Rows are points. The points of each table are mixes of a few directions, plus a little noise. How many directions does each table use, and how many do they share? Where both have some left over, give the other angles between the two spaces (their principal angles), to ten degrees, smallest first.
In the rows, zero is written as 128.

First, 6 rows:
[[132 121 107]
 [144 165 213]
 [175 135  89]
 [107 122 138]
 [111 110  97]
 [ 99 114 126]]
Second:
[[151 118  73]
 [158 149 147]
 [ 88 132 191]
 [ 94 106 105]
 [148 136 125]]
Directions: first 2, second 2, shared 2

First (9 x 8):
[[116 132 157 169 119 175  62  63]
 [138 125 104  94 135  89 183 183]
 [138 125 105  94 135  89 182 182]
 [138 124 103  93 135  88 185 184]
 [133 126 115 109 132 107 158 158]
 [127 128 129 130 128 130 125 125]
 [119 131 149 158 122 162  80  81]
 [117 132 155 166 120 172  66  67]
 [125 129 136 139 126 141 111 111]]
Second, 10 rows:
[[129 104 126  71 140 102 210 172]
 [117 123 150 138 123 153 109  97]
 [119 103 161 111 136 160 141  93]
 [160 163  81 172 135 112  70 135]
 [136 152  94 139 120  91 123 170]
 [137  89 159  94 159 169 157  84]
 [176 168  68 181 147 115  55 129]
 [ 85 126 169 138  93 143 118 111]
 [111 129 141 131 113 130 126 126]
 [110 124 133 104 113 104 169 164]]
Directions: first 1, second 3, shared 1

First, 8 rows:
[[129 146 114 126 138 168 121 138 120 142 107 136]
 [126  95 154 130 108  54 142 108 142 103 167 113]
 [128 134 123 127 132 143 125 132 125 133 120 131]
 [130 142 116 127 137 160 122 137 122 139 111 135]
 [129 137 121 127 133 149 124 134 124 135 117 132]
 [124  75 169 132  97  11 150  96 150  88 189 104]
 [131 164 100 125 150 207 113 149 113 155  87 144]
 [128 130 127 128 129 132 127 129 127 129 126 129]]
Second, 10 rows:
[[131 150 111 127 142 175 119 141 119 144 103 138]
 [128 136 122 128 132 146 124 133 125 134 119 132]
 [127 111 141 129 118  89 136 118 136 115 148 119]
 [130 156 105 126 145 190 117 144 116 150  96 141]
 [130 159 104 126 146 197 116 146 115 151  91 142]
 [124  74 171 133  96   7 151  95 151  87 192 104]
 [129 137 120 126 133 149 124 133 123 136 117 132]
 [126 100 150 130 111  66 140 110 141 106 161 115]
 [130 149 110 127 141 175 119 141 118 144 105 138]
 [126 109 144 130 117  85 136 116 137 113 151 119]]
Directions: first 1, second 1, shared 1

First (8 x 20):
[[162 136 150 103 134 167 135  76 118 143 119 144 149  97  90 111 120 131
  129 132]
 [128 126 120 115 148 122 153 116 109 147 120 117 135  94 147 132 152 137
  127 143]
 [142 129 130 106 148 138 154  95 107 151 118 125 143  84 129 126 147 137
  128 142]
 [100 120 100 131 150  87 158 154 110 142 125  99 121 106 185 149 167 137
  126 144]
 [109 124 115 142 125 106 124 157 133 121 132 119 117 143 150 138 133 126
  128 126]
 [109 124 123 153 108 111 102 167 150 104 139 128 110 173 133 133 111 119
  128 113]
 [128 129 134 138 113 132 109 138 142 114 134 136 122 154 114 125 110 122
  128 117]
 [145 135 152 138  97 159  87 122 156 103 136 156 126 171  76 111  82 115
  129 105]]
Second, 10 rows:
[[159 129 132 126 118 138 133 133 129 123 137 142 142 128 119 120 137 132
   91 124]
 [131 127 142 114 139 126 134 133 121 108 131 118 133 138 125 147 136 109
  136 134]
 [195 110  93  94 124 129 112 163 154 124 111 143  96 132 171 143 165 117
  138 130]
 [ 84 111  91 110 161  99 109 126 146 132  86  87  75 142 181 172 118  99
  249 154]
 [125 129 132 125 121 130 119 141 124 133 130 136 117 116 132 119 142 136
  128 113]
 [145 131 126 138 119 136 136 119 131 132 135 139 145 129 116 116 120 139
   94 129]
 [ 92 137 119 169 122 129 138  86 130 154 129 126 148 126 107 104  80 154
  114 136]
 [101 140 154 145 118 134 130 123 109 134 145 135 142 112 102 104 124 145
  101 109]
 [120 137 160 132 129 133 141 123 109 113 146 126 154 130 100 127 128 124
  101 123]
 [129 128 131 126 129 128 128 130 126 126 129 128 129 128 127 129 131 126
  127 127]]
Directions: first 2, second 4, shared 0; angles 60, 90

First, 8 rows:
[[141 124 117 113 126 155 148 142 118 123 145 140 118 107 117 117 130 131
  127 111 136 130 134 139 122 120 113 119 100 121 119 124]
 [155 120 135 161 203 119 126 142 136 119  93  76 127  68 190  82 114 107
  151 116 156 113 122  84 111 126 114 141  94 137 131  69]
 [ 97 154 189  85  80 111 137 153 175 137  60  69 162 178 131 169 164 126
   83 245 133 127  41 167 157 155 209 156 125 118 159 102]
 [166 117 120 129 180 162 155 162 122 116 123 103 116  54 160  78 121 117
  142 101 162 120 126 113 108 117  99 125  61 125 120  74]
 [104 133 118 116  74 122 118 105 118 137 160 175 128 181  80 167 132 145
  117 127 100 140 146 152 141 129 134 118 172 126 125 185]
 [121 128  97  78  50 178 156 130 102 132 197 206 110 158  45 156 141 154
  106 105 110 149 153 186 136 116 112 100 126 109 110 189]
 [110 131 136 156 133  86  95 100 134 134 114 122 139 158 142 143 122 125
  135 137 111 124 134 107 133 136 141 138 177 141 138 144]
 [133 117 112 186 176  90  89  92 116 126 132 133 124 119 158 112 101 121
  163  83 117 121 171  75 115 124 103 129 170 148 124 137]]
Second (9 x 32):
[[123 165  86 155 103  82 161 157 105  71 103  68 151 152 120 123 155 191
  152 129 128 158 183 156 165 126 127 122 118 164 179 118]
 [120 146 161 154 134 139 160 173  94  51  95  92 178 137 118 132 134 122
  153 103 134 141 150 110 169 151 104 181  78 128 144 105]
 [113 163 118 141 104 162 142  97  88 115 141 164 150 136 105 165 125 157
  129 122 126 114 130  88 117 120 110 155 147 128 106  66]
 [138  98 109  94 131 128  86  78 170 220 167 178  72 113 141 124 115 115
   97 153 123 108  91 140  79 106 152  77 178 117 100 156]
 [138 131  66 125 111  54 127 139 154 140 123  77  98 140 139 100 152 179
  132 153 125 155 164 193 138 111 156  65 148 164 179 170]
 [123 132 157 137 136 153 138 139 111 100 119 131 152 127 122 137 122 109
  134 112 130 124 124 103 138 140 112 163 105 117 118 110]
 [136  78 196 100 169 183  93 114 157 179 146 184 110  99 142 127  96  38
  105 119 129  97  64  95  98 141 125 147 118  81  73 149]
 [131 144  64 129 102  74 130 120 138 141 132 101 106 141 130 117 148 187
  129 151 124 146 159 172 128 108 149  77 160 160 163 142]
 [132  96 195 117 163 176 114 136 136 135 128 156 135 109 134 128 105  54
  120 110 132 109  87  95 122 148 116 165 100  92  92 135]]
Directions: first 3, second 3, shared 0; angles 60, 80, 90

First:
[[129 107 117 152 100 104 151 163 135  85 106 176 137 166 137  67 127 168
  148 107 130  97 133 117 116 135 181 186 118 158 108 132]
 [131 105 120 128 145 121 134 143 140  99 116 125 141 131 122 113 132 159
  155 129 130 112 129 137 146 140 168 154 127 139 123 137]
 [100 179 100 146  16 173 118 106  70 209 146 207  60 182 170 111 121  50
   43 121 119 165 129  69  81  97  43  46 159 107 147  97]
 [143 110 146 131 160  96 140 140 153  92 118 111 157 114 111 124 127 161
  159 119 130 109 133 149 132 136 159 180 106 143 116 138]
 [101 126  82 108 125 197 103 118 102 155 127 115  87 142 146 132 138 119
  122 170 123 147 115 114 176 138 135  48 180 105 156 127]
 [136 103 130 130 155 110 137 145 150  91 114 117 152 123 118 114 130 167
  161 124 130 108 131 144 140 140 174 170 117 144 116 140]
 [123 148 127 138  91 130 132 122 111 153 135 157 114 146 141 122 125 100
   97 117 127 137 132 109 102 116  96 113 129 122 130 117]
 [147 140 165 112 177 109 118 105 145 138 146  72 152  77 102 183 125 110
  127 128 131 143 132 155 125 124  92 131 107 115 128 130]
 [143 115 146 130 155  98 139 138 151  97 122 116 157 111 114 127 126 153
  153 117 132 112 131 148 127 135 152 174 108 141 115 134]
 [130 144 142 106 158 145 110  98 125 162 148  83 125  93 119 180 127  92
  112 144 127 154 126 139 136 121  81  83 134 104 145 124]]
Second (11 x 32):
[[106 137 113 114 134 146 107 150 134 122 104  89 163 126 118 104 124 161
  142 123 147 100 113 117 150 157 171  97 128 158 132 129]
 [134 126 131 130 126 125 131 125 127 129 132 135 122 129 130 132 129 122
  126 131 126 133 131 129 124 123 121 134 128 123 128 129]
 [136 125 133 133 125 122 137 120 127 131 137 143 114 128 132 137 130 115
  123 130 120 138 134 132 120 118 112 140 128 118 125 128]
 [169 111 154 151 114  98 164  88 119 138 168 192  66 132 143 171 138  69
  104 137  94 176 154 145  89  78  53 187 129  74 121 124]
 [113 133 117 120 133 140 114 142 131 124 113 103 150 128 122 112 124 150
  137 125 140 109 119 121 143 147 156 106 126 148 131 129]
 [193  99 170 165 107  77 188  66 114 145 194 235  27 134 151 198 139  35
   91 143  73 207 168 157  65  45   7 221 130  41 118 122]
 [101 140 111 113 137 148 103 155 136 121 102  85 169 126 119 101 123 167
  143 122 151  96 113 117 155 161 177  89 127 162 131 131]
 [109 136 116 117 132 141 112 145 134 124 110  99 157 127 122 107 124 154
  138 125 142 105 117 120 146 152 162 102 128 152 130 129]
 [103 139 112 113 137 148 103 152 134 121 101  87 167 126 118 101 123 165
  143 122 149  97 112 116 153 161 175  93 128 162 133 131]
 [ 99 139 110 113 136 149 104 155 135 121  99  85 169 126 119  98 123 168
  142 120 151  94 111 114 155 164 179  90 127 163 132 130]
 [146 119 140 138 121 115 144 110 124 131 145 157 101 129 134 146 131 103
  118 132 112 148 140 138 112 105  96 153 129 105 124 127]]
Directions: first 3, second 1, shared 0; angles 50

First (11 x 32):
[[ 96 123 121 137 128 124  83 169 135 139 152 121 141 148 127 134 116 152
   83 148 142 141 140 148 145  93 121 149 141 139 153 139]
 [135 132 128 112 130 142 141 110 125 128 117 131 134 125 126 132 128 115
  145 118 119 114 114 121 119 145 140 131 132 125 123 122]
 [ 88 112 127 208 120  55  61 217 141 133 183 118 101 144 136 109 122 189
   43 177 173 194 198 163 173  42  70 120 109 146 159 156]
 [ 98 127 119 106 132 154  92 148 133 143 140 120 158 149 123 145 113 135
   99 137 127 119 114 141 134 115 144 163 156 134 151 133]
 [128 126 129 140 127 117 125 135 129 127 132 127 121 127 129 124 129 134
  122 132 133 137 137 130 132 121 120 123 123 129 128 130]
 [129 139 120  54 136 201 143  84 123 138 100 128 173 135 119 155 119  92
  162 101  97  75  68 115 102 175 183 165 164 122 128 113]
 [101 132 116  79 135 182 101 129 131 147 127 120 175 151 121 153 110 120
  115 125 115  98  92 136 124 134 165 175 170 132 150 127]
 [180 137 139 110 129 137 201  62 117 110  87 142 109  97 129 120 148  89
  201  94 106 104 106  95  99 185 140  96 107 111  87 108]
 [195 137 144 123 126 121 218  53 114 101  82 146  92  86 131 111 157  86
  215  92 106 110 116  88  96 190 130  76  93 108  76 107]
 [ 88 114 126 192 121  71  64 208 140 134 178 118 110 146 133 115 121 182
   50 171 166 183 186 161 168  52  82 126 117 144 159 153]
 [170 130 140 147 125 102 179  95 121 109 108 139  92 100 133 109 148 113
  172 113 125 133 138 107 116 153 113  86  95 117  96 119]]
Second, 8 rows:
[[175 172 109 118 105 171 109  76 107 109 108 139 112 125 135 154 127 178
   99 102 187 169 124 120 121 181 153 120 109 141 111 124]
 [147 164 139 143 106 147 117 126 146 146 112 148 149 119 130  97 133 125
  126  70 108 122 128 165 144 140 133 139  97 106 138 108]
 [114  67 110 118 127 102 110 151 128 110 139 124 148 149  94 118 118 104
  155 126 100 134 143  94 115  94 127 126 141 138 100 162]
 [127  81 114 131 116  92  85 170 133 111 141 137 166 146  79  91 120 102
  161  84  90 149 157 113 121  76 124 123 117 130  98 150]
 [115 193 163 146 174 110 183 129 117 148 147 102  70 101 188 176 148 157
   88 224 186 118 106 154 134 139 102 115 151 133 184  78]
 [119 109 142 153 122  83  93 196 154 139 141 141 178 134  90  65 132  85
  162  71  61 125 157 153 139  61 108 132 102 106 129 120]
 [ 85 119 143 118 173 114 195 125 116 140 147  91  80 119 169 179 133 126
  112 244 151  92 104 116 125 134 110 125 182 140 163 124]
 [147 122 102  94  96 206 136  52 120 121  86 139 125 132 137 146 113 144
  117 103 140 115 107 108 123 204 165 146 129 129 103 164]]
Directions: first 2, second 4, shared 0; angles 40, 80

First (9 x 32):
[[114 127 123 166 154 111 110 145 125 156 129 123 123 136 120 141 139 128
  150 120 143 104 138 122 127 120 135 114 134  90 133 142]
 [113 127 124 164 153 112 113 146 126 155 130 123 124 134 120 140 138 129
  149 119 142 105 137 123 128 120 136 115 133  90 133 142]
 [172 132 142  10  47 180 181  73 134  40 122 146 141 106 154  89  95 128
   63 154  80 204  95 145 129 152 107 170 109 249 113  86]
 [110 126 122 173 160 109 108 149 126 161 130 122 122 137 117 144 140 127
  152 119 146  99 141 123 127 119 137 111 135  82 133 145]
 [133 128 129 114 119 133 133 121 128 118 128 130 130 127 131 124 125 128
  122 130 123 136 125 131 128 131 125 132 126 140 125 123]
 [169 132 141  14  51 177 178  74 133  44 122 143 140 107 153  91  96 127
   66 154  83 200  97 146 129 152 108 168 110 243 113  87]
 [100 126 120 199 178  96  96 162 124 182 132 118 121 141 112 151 148 129
  167 110 158  82 148 116 127 114 141 102 139  56 137 153]
 [109 126 122 177 162 107 106 152 126 165 131 121 122 138 116 144 142 128
  155 116 148  96 142 122 127 118 137 111 136  78 134 145]
 [127 127 129 130 130 126 126 129 128 130 127 127 128 128 126 129 129 128
  129 127 129 126 128 127 128 128 129 127 128 124 128 128]]
Second:
[[127 158 177  86  87 188 138 100 138 169 122 122  90  29  89 107  50  78
  146 135 148 121 119 103 177 141  93 112  90 129 165 114]
 [116 114 106 178 163  92 111 156 124 134 132 126 139 170 136 146 166 149
  138 119 132 112 140 134 106 116 147 123 148  98 118 143]
 [107  96 111 180 145 122 140 195 144 134 113 107 142 153 149 131 162 184
  138 128 113 150 145 141  66 125 136 129 143 135 115 135]
 [118 105 120 150 129 133 143 169 143 122 115 112 138 138 144 125 146 169
  130 133 112 154 136 139  82 130 130 133 136 149 119 126]
 [134 106 119 113 106 143 158 152 142  87 116 120 147 141 157 112 142 172
  104 141  92 180 126 147  78 137 126 150 134 189 108 114]
 [148 118  96 114 138  89 126 110 111  66 139 147 159 201 161 136 175 146
   93 127 106 143 119 148 113 123 152 152 150 151  97 127]
 [166 158 133  52 104 123 123  44 104  85 148 163 130 135 126 124 110  74
   94 130 128 122 101 125 188 132 127 144 119 146 125 117]
 [ 93 123 149 183 140 152 126 180 147 200 113  99 101  76 102 129 106 136
  174 124 150 110 150 112 116 126 114 100 118  87 153 138]
 [160 162 133  63 113 117 112  40 100  97 152 163 126 132 115 129 108  64
  103 127 139 104 103 119 200 130 128 137 118 126 129 123]
 [112 139 136 165 153 120 105 136 125 179 133 124 110 109 102 141 120 107
  162 117 158  85 139 109 152 120 129 103 125  68 148 143]]
Directions: first 1, second 3, shared 1

First (10 x 32):
[[140 112 103 131 160 146 140 108 138  63  83  86 103  99 146  70 103 170
  196 152 180 159 175 180 145 194 105 157  82 181 125  71]
 [140 105  96 132 168 151 144 102 142  42  69  71  93  91 150  56  96 182
  218 164 198 170 189 197 149 214  95 168  69 199 124  53]
 [137 108 102 130 159 144 140 105 140  62  81  84 100  97 145  71 102 169
  200 158 181 160 178 182 143 197 103 159  80 184 124  67]
 [121 140 144 127 107 115 121 142 121 168 156 155 144 149 119 161 146 103
   84 110  94 109  97  93 118  85 143 109 158  94 131 167]
 [117 146 154 124  96 108 117 147 115 194 172 171 157 159 108 185 153  87
   58 101  71  98  83  76 110  61 151  98 174  75 130 189]
 [124 139 142 127 110 117 122 140 124 166 153 156 144 147 118 159 142 104
   87 111  99 110 102  96 119  89 144 109 153  97 130 163]
 [125 136 139 125 113 118 122 136 123 159 151 149 140 145 118 157 141 108
   96 115 101 114 105 101 123  96 139 112 150 103 128 157]
 [130 124 127 128 133 132 130 126 128 117 120 122 123 123 134 119 124 135
  137 133 136 131 138 137 131 140 123 134 120 136 127 118]
 [124 134 139 127 116 122 124 137 124 154 146 145 137 141 120 148 139 110
   99 117 108 115 110 107 119 103 138 117 147 106 130 151]
 [124 135 137 126 115 121 124 135 125 154 145 145 138 140 122 148 137 115
  102 119 108 116 110 108 122 103 138 115 146 106 129 149]]
Second (10 x 32):
[[202 215 126  63 113 118  62 139 129 207  46 114  67 120 186 167  95 206
   12 104 126 162 100 159 185 157 150 140  97 162 121 124]
 [152 151 124  91 121 155 106 118 105 150 102 150 114 138 116 137 161 116
  124 115 118 125 131 115  96 108 109 148 117 143 142 163]
 [142 172 107 111 110 106  93 146 133 173 106 139  79 125 153 146  86 145
   61 119 141 141 108 140 164 134 139 125 116 130 147 119]
 [112  84 156 147 149 137 158 118 145  93 146 103 175 132 123 111 152 132
  164 135 115 120 134 119 124 126 139 109 149 119  95 128]
 [121 110 134 114 132 167 137 107 111 118 136 155 148 147  93 118 183  83
  173 121 110 114 139  97  75  90 104 135 140 125 133 174]
 [101  97 121 150 130 140 157 124 109  92 164 142 149 130  91 116 150  83
  190 139 132 112 149 116  83 115 104 139 128 126 146 136]
 [147 129 123 132 128 129 145 130  92 101 126 109 131 108 109 141 133 139
  170 141 136 128 155 151  98 162 105 166  93 160 135 113]
 [ 61  58 160 183 154 114 157 125 206 103 178 109 177 150 149  86 117 121
  124 132 114 124  99 102 181 102 183  48 200  67  83 116]
 [ 71  75 123 182 137 115 166 134 145  87 189 133 156 130 108 102 116  87
  176 142 139 112 133 117 124 117 132 105 154  95 133 109]
 [169 186 105 104 109 105 100 148 107 160  94 123  77 105 149 157  86 166
   81 127 148 142 127 161 147 167 122 161  84 160 152 104]]
Directions: first 1, second 4, shared 0; angles 40

First (11 x 32):
[[128 128 125 126 122 121 125 130 126 128 129 119 121 127 128 134 130 123
  129 126 132 136 133 129 128 128 130 127 124 128 128 123]
 [128 127 130 139 146 140 121 128 138 126 126 190 147 127 130  93 112 114
  113 151 125 100 106 135 155 117 154 131 139 137 156 125]
 [130 127 138 142 157 157 134 124 141 126 123 195 162 130 127  87 112 133
  113 149 113  86  98 130 146 120 140 132 145 135 149 143]
 [130 128 138 139 154 156 137 123 139 127 123 181 159 130 126  94 116 139
  116 143 113  90 102 127 139 123 132 132 143 132 141 145]
 [128 126 130 146 155 143 113 130 145 124 125 229 156 126 132  71 101  99
  104 167 126  86  94 142 174 108 176 133 144 144 178 118]
 [126 128 115 115  96  93 114 135 116 129 135  69  89 124 131 167 141 109
  140 113 149 174 159 131 120 132 130 123 110 124 117 103]
 [130 127 138 140 154 157 138 123 139 127 123 181 160 131 126  94 116 140
  117 143 112  90 102 127 137 123 131 131 143 132 140 146]
 [126 128 120 124 114 109 114 133 125 127 132 117 110 125 132 138 129 107
  130 129 142 147 139 133 136 125 143 126 120 130 135 108]
 [126 128 119 121 111 106 116 133 122 128 132 102 106 125 131 146 133 111
  132 123 142 153 144 132 129 128 135 126 118 128 128 110]
 [130 131 135 108 107 128 162 120 109 134 128   7 110 135 118 194 163 188
  159  75 117 164 162 104  58 159  49 123 115 105  54 162]
 [127 129 121 107  92  99 134 129 109 131 134  19  87 128 126 192 156 144
  154  89 138 184 170 118  87 147  89 122 106 114  82 126]]
Second:
[[135 105  98 118 174 163 140 154 110 147 114 140 117 168 116 111  85  93
  142 133 151 117 157 157 142 134 143 110 109 145 140 141]
 [107 132 131 156 132 163 113 126 142 155 102 161 109 131 177 116  93 102
  165 118 174 136 117 125 119  74 157  98 147  98 126 172]
 [161 127 119 102 143 102 146 137  99 100 148 103 142 130  74 134 147 148
   92 147  88 108 148 132 132 193  99 152 105 149 136  90]
 [150 103  99  95 159 129 151 150 105 125 140 110 136 162  78 123 121 118
  111 136 109 115 160 160 152 175 118 137  95 176 142 101]
 [107 141 145 152 108 136 110 114 148 139 117 145 120 111 170 128 124 126
  147 119 151 142 105 111 116  85 142 116 150  99 119 153]
 [103 146 154 155  90 126 106 106 157 133 121 141 124  98 177 136 139 135
  145 116 145 147  94 104 111  77 139 122 157  97 114 149]
 [ 89  96 132 105  68 100 127 106 176 130 162  93 151 125 131 149 180 142
  123  89 106 166 108 147 152  97 132 153 127 189 115  90]
 [141 140 123 144 165 156 125 142 107 137 105 154 110 137 138 112  87 108
  142 145 154 110 140 124 117 129 135 106 130  96 136 159]
 [146 152 140 138 135 119 126 126 112 113 125 133 127 110 122 130 130 142
  117 145 119 115 126 107 112 148 113 132 133  99 129 130]
 [143 139 140 113 107  88 133 117 124  99 151 102 145 105  99 145 171 164
   94 136  86 124 123 113 125 166  99 158 124 135 126  91]]
Directions: first 2, second 3, shared 0; angles 70, 70

First, 11 rows:
[[ 54 122 175 105 104 129 137 124 152 185 130 121 138 109 137 108 161 172
  109 158 123 126 172 139 126 146 134 148 142  83 157 166]
 [117 140 161 148 158 120  86 151 136 134  95 139 124 110 133 135 133 109
   78 115 157 150 183  93 129 138 141 129 114 122 146 139]
 [146  85 165 131 153 118 106 119 116 105  81 153  93  84 137 152  97 137
  101 164 111 190 151  43 171 144 130 101 162 178 124 158]
 [124 119 122 131  84 114 169  90 139 116 146 103 146 155 122 122 109 119
  194 165 130 102  52 160 132 116 163 141 140 125 135  93]
 [145 173  86 125 131 134 112 145 124 131 156 108 149 179 117 102 137  99
  151 111 153  77  90 179  85  96 156 125  91 113 126  67]
 [ 90 137 142 165  99 125 160 133 158 126 153 110 140 133 137 151 172 102
  119  72 139 130 197 170 117 178  63 183  96  78 157 165]
 [196 152  69 108 139 163  91 144  87  98 180  99 103 192 136 123 148  82
  160 124 105 122 121 155  87 133  99  84  87 164 116  73]
 [154  95 163 160 127 109 104 106 123  71 102 118  95 129 144 161 102  76
  143 173 128 184 140  60 154 167 143 115 135 174 151 117]
 [159  96 107 125 124 118 176  99 122 110 103 160 130  93 107 138  70 171
  152 132 109 124  38 109 171  87 137 121 179 163  79 139]
 [ 91 168 115 111 129 127 127 145 144 179 135 131 165 138 115  87 145 152
  119 113 155  69 107 178  99  89 168 142 115  80 127 111]
 [135 124 108 101 156 148 136 150 115 155 121 165 120  89 125 126 134 187
   83  82 101 131 156 125 135 113  76 116 142 131  87 181]]
Second (10 x 32):
[[134 174  91 104 118 132 105 129 119 142 164  90 157 200 117  82 132 100
  179 165 154  61  51 187  78  84 208 112 100 114 137  30]
 [126  87 137 122  81 134 167  89 125 109 160 103 108 139 143 144 135 128
  178 170  85 156 127 133 144 172  89 133 145 141 138 144]
 [132 121 145 171 155 114 127 144 138 109  89 161 121  81 126 163 120 116
   77  70 145 163 178  89 150 144  89 146 126 132 124 175]
 [131 124 133 149 115 106 143 107 139 108 115 123 141 132 120 134  99 110
  157 145 145 118  77 124 142 115 169 141 138 132 133 101]
 [132 146 126 148 131 103 124 123 140 122 107 129 152 139 111 118  96 109
  144 135 167  96  64 131 127  88 198 136 129 124 133  82]
 [124  96 153 148 132 123 146 125 135 113 104 152 111  82 136 159 119 143
   98 106 116 169 171  87 161 154  84 140 148 138 123 185]
 [109  83 156 100 125 143 145 119 123 150 114 151 104  77 141 137 133 193
  100 144  80 169 172  92 162 151  78 120 167 139 113 203]
 [126 147 132 138 171 118 103 158 133 144  90 161 139  95 115 124 116 140
   76  90 160 121 141 108 131  97 147 127 127 120 117 138]
 [136 200  74  79 153 165  67 175 104 175 182 101 141 200 128  71 181 113
  123 115 139  67 139 200  46  98 147  97  67  99 131  63]
 [128  98 134 123  97 143 152 110 122 112 155 109 106 134 146 147 147 128
  151 142  87 160 161 130 137 176  68 132 133 137 135 157]]
Directions: first 6, second 4, shared 4
